Rows are points. Two turns around zero, p and q, are shown by what they do to some points. Where does a point land after both, in the order given? Backwards means that the second turn is done in reverse. Each puzzle has new turns, and all numbers are rounded.
In the rows, zero is written as 128.

Turn p:
[141  99] -> [147 154]
[128  93] -> [158 146]
[128  98] -> [154 143]
[147 204] -> [ 53 106]
[ 96 145] -> [129  92]
Turn q:
[135 195] -> [185 164]
[142 136] -> [143 122]
[102  80] -> [ 74 119]
[133 101] -> [110 107]
Where do these land?
p, then q: [152 158] -> [109 162]
p, then q: [ 78 127] -> [110  81]
q, then p: [129 177] -> [ 83 147]
q, then p backwards: [132  69] -> [116 186]
p, then q: [148 109] -> [153 139]

Turn p:
[119 100 184] -> [131 143 189]
[118 146  48] -> [152 116  50]
[149  97 157] -> [114 162 158]
[160 126 167] -> [ 90 140 159]
[121 164 121] -> [121  94 115]
[102 135  91] -> [158 114  97]
Turn q:
[187 145 125] -> [109 137  70]
[ 65 112 105] -> [136  95 188]
[ 87  84 116] -> [165  96 165]
[167 150 164] -> [121 173  93]
[135 149 130] -> [109 139 123]
Where do these land?
q, then p: [110 121 122] -> [123 137 145]
q, then p: [147 149 120] -> [152 117 115]
p, then q: [ 99 139  85] -> [129  90  91]
p, then q: [126 187 152] -> [184 113 154]
q, then p: [160  90  91] -> [141 181  99]
q, then p: [126  82 199] -> [ 47 118 106]

Turn p:
[118 106 141 151 141 139] -> [151 110 118 105 138 129]
[112  98 117 128 153 140] -> [145 127 127 104 149 101]
[202 146 131 109 152 141] -> [106 182 117  96  82 143]
[123 133 137 111 151 130] -> [126 145 142 114 143 134]
[109 107 127 122 111 143] -> [153 127 119 144 143 116]
[115 218 134 130 101 136] -> [122 124 192 171  92 171]
[116 104 132 137  64  57] -> [ 88  83  80 187 151 131]
[128 113 104 135 150 138] -> [133 127 131 105 126  99]
Turn q:
[124 137 161 122 136 113] -> [151 156 137 132 135 132]
[180 168  98 138 129 140] -> [126  91 151 165  86 109]
[ 91  64 148 136 153 140] -> [121 130 109 105 202 145]
[118 144 111 134 139 101] -> [113 139 136 139 112 155]
[176 160 128 145 130 135] -> [136 112 156 165 106 101]
[ 90 156 119 101 120 133] -> [138 132 132  89  99 153]
[102 141 127 103 115 136] -> [140 132 123  95 111 138]
[100 150 145 146 104 126] -> [118 157 152 100 119 118]
[171  31 115 128 126 128] -> [107 102  55 162 183 101]
Where do these land?
q, then p: [103 129 142 116 126 140] -> [122 161 131 128 128 130]
p, then q backwards: [121  92 145 134 137 119] -> [119  93 133 113 129 144]
p, then q backwards: [144 114 140  67 131 102] -> [110  89 144 153 120  81]
q, then p: [158 139 105 168 126 216] -> [116 117  60 113 204 133]
p, then q: [104 131  84 174 137 117] -> [122 167  80 134 159 126]
q, then p: [154 133 142  92  79 123] -> [ 81 123 116 164 101 113]
q, then p: [149 136 132 148 139  98] -> [136  94 138 122 115 148]
q, then p backwards: [111 120 143  80 136 110] -> [146 107 168 126 122 158]
p, then q: [107 160 118 173 141 127] -> [144 146  96 116 164 102]

Turn p:
[ 84 173  89 169 138  93 140 101] -> [100 111 167 125  89 166 142 188]
[ 96  94 106  85  68  88  97 121] -> [ 77  68  75 160 144 128 148 123]
[113 108 203 102 140 161 150 117] -> [153 155 141 171 122  60 133 101]
[ 80 143  84 160 168 143 170 154] -> [154 161 130 123 111 147 146 212]
[113 123 111 102 146 150 117  93] -> [151 101 122 119 105 113 163 125]
[137 156  94  70 123 134 158 162] -> [158 138 114 149 167 174 175 124]
[134  96 187 169 156 148  80  93] -> [126 118 151  94 101  51  82 109]
[149 173 105 173 120 140 101 160] -> [102 154 149  68 152 157 124 141]
[157 141 125  80 161 122 144 105] -> [180 106 145 143 125 148 143  98]
[181  99 153 127 128 109  89 169] -> [131 119 114 111 181 120  71  95]
[161 101 151 173  59 120 163 133] -> [ 74 178 100 148 108 143  82  95]
Turn q:
[116 149 150 100 126  37 113 144] -> [181 100 118 149 132  65 173 104]
[ 97 155  85 101 121  55 124 189] -> [214 110 113 161 140 131 158  70]
[174 196 124 152 104 158 176 145] -> [ 94 196 127 159 179 156 164 127]
[ 87 126 124 113 164 110 131 113] -> [144  85 149 102 118 133 149 121]
[105  57 155 153 133 190 115 120] -> [ 79  98 108 112  78 155  77 163]
[157 189 145 134  80 148 159 131] -> [106 198 126 160 142 132 171 139]
[137  85 122  99 121 148 129  96] -> [131 142 121  79 107 123 100 148]
[177 142 128 169 127 139 170 126] -> [ 96 153 117 138 187 140 131 153]
[105  86 120 150 137 137  79  82] -> [129  94 166 119  97 119  75 160]
[126  94 126 111 167 159  83 134] -> [106 103 135 102 100 125  80  95]
Where do these land?
p, then q backwards: [ 68 110 122 140 179 119 108 138] -> [122  94 150 155 112  86 129  74]
q, then p: [154  46 178 145 102 103 146 167] -> [122  88  67  90 145 182 124 186]
q, then p: [104 140  89 153 107 149 183 113] -> [164 192 130 105 150 117 150 122]
p, then q: [168 125  89 143 127 102 114  76] -> [131 161 118 103  72 131  91 152]
p, then q: [ 77 155 119 131 122  82 106 105] -> [122  86  74 140  97 151 129 144]
p, then q: [105 128  91 139 112 199 114 145] -> [170 156 118 103 148 154 175  94]
q, then p: [156 137 138  58 151 144 103 152] -> [111  75 149 154  91 145 166 105]
q, then p: [169 164 102 130 155 129 119 151] -> [150 105 176 119  93 109 129 133]
p, then q: [151 147 225 112  97 126 157 105] -> [107 101 186 159 132  88 161 196]
